Each row of a before or after table is a point. The points were changed in one or more steps. Then noise was added and the rows were shuffled. The steps act on columns, c1 being the first. Write out the steps. A step turns or swaps two columns, mirrors them in a line or flattens them onto one, adds a multiple of one to another, or multiplies or shifts one. Angles are multiples of 10 degrees, from the lower column toward the higher: turns from -170 to 170, lines from 10 to 170 but not 90. Use the fewest steps. Two steps may share a column if one is a turn and the other turns, adds or multiplies; they go together, in the order done. Otherwise the lowest column goes first.

Before (10 x 2):
[[  8 -57]
 [ 16 -34]
 [  4  12]
 [ 24 -26]
 [ 39 -55]
 [ 49 -29]
 [-24  31]
 [-23 -28]
 [ 49 -53]
 [ 21 -85]]
After (10 x 2):
[[ 74  16]
 [ 65   5]
 [ 52 -24]
 [ 86 -27]
 [ 52  25]
 [ 11 -36]
 [ -8   8]
 [-38  -5]
 [ 38  -2]
 [ 33   7]]
Steps: turn c1 and c2 by 60 degrees

Before (10 x 6):
[[ 15 -26  11 -26  25 -11]
 [-15 -25  15  41 -13  -3]
 [-18  10   3  22   6  16]
 [ -2 -16  67  -4   2  -8]
 [  8   8   5  35   2   2]
 [ 16 -25  26   0   4  49]
 [  8 -12 -35 -29 -40   8]
 [-34  36  15 -13  17  -2]
 [ 10  28  -4  -2 -12 -36]
 [ 15  12 -14  26   9 -10]]
After (10 x 6):
[[   1   68  -35  -29   58  -37]
 [   9  -87   66   -3   14    7]
 [  -1   14   11  -28  -24   27]
 [ -20   17  -17   24    7   12]
 [  -2  -11   25    1 -119  -28]
 [ -10  -10    4   35   -9    1]
 [  12  -23    4   25  -50   -6]
 [  25   -7   16   40   33  -10]
 [ -23  -15   -4   -3  107   15]
 [  11  -70   16  -14  -28   15]]
Steps: turn c1 and c2 by 150 degrees; add -1.5 times c3 to c2; turn c5 and c6 by 130 degrees; multiply c5 by 3

Before (9 x 12):
[[  2  32 -37 -15  38  -2  15   6   8  31   8  17]
 [ -5  46 119 -16  56 -11   0  -3 -17  34 -47  -4]
 [ -3  25 -16 -15 -23 -38  -9   3  64   4 -76  -8]
 [-16  36   8  -4 -15   0  -3  -3  86 -35  14  -2]
 [  0 -34  -5  -3  16   3  11  70  35  35   5  24]
 [ -1  33 -31 -14 -19 -12  13   2 -21  36  13   7]
 [ 17 -14  13  56 -10 -16  -3  -3 -14   7   4  20]
 [ 38   6 -26  14  -1  -9   2   8 -24  19  20 -19]
 [-19  22  -6  23  17  -8 -40  32 -22  20  10  10]]
After (9 x 12):
[[  -8   25  -29   -2  -11  -20   -3    5  -85  -22   27  -23]
 [  11  -20   27   57   15  -19   11  -44  -27   11  -17    0]
 [   9   45    7   13   35  -17   15    8   -5   12  -11   -2]
 [  12   43   -3    8  -20   29   13    8   10    8  -13  -14]
 [  43   24   20   -2    2   18    6  -14   23    0    5  -39]
 [   6   29   -6   15  -24   25   -9    7  -75   32  -47  -26]
 [  25  -23    0  -41  -13   25   -5  -41    2    1   -4    2]
 [   7  -42 -122    9   55  -10    1   11   24   41  -48  -22]
 [  -8   22   -8    3   15    4  -40  -38   20    2   -9   -9]]
Steps: shift c1 by 10; mirror c2 and c3 in the line at 160 degrees; turn c4 and c8 by -130 degrees; add 0.5 times c5 to c6; turn c6 and c9 by 160 degrees; flatten c10 and c11 onto the line at 130 degrees; shift c12 by -20
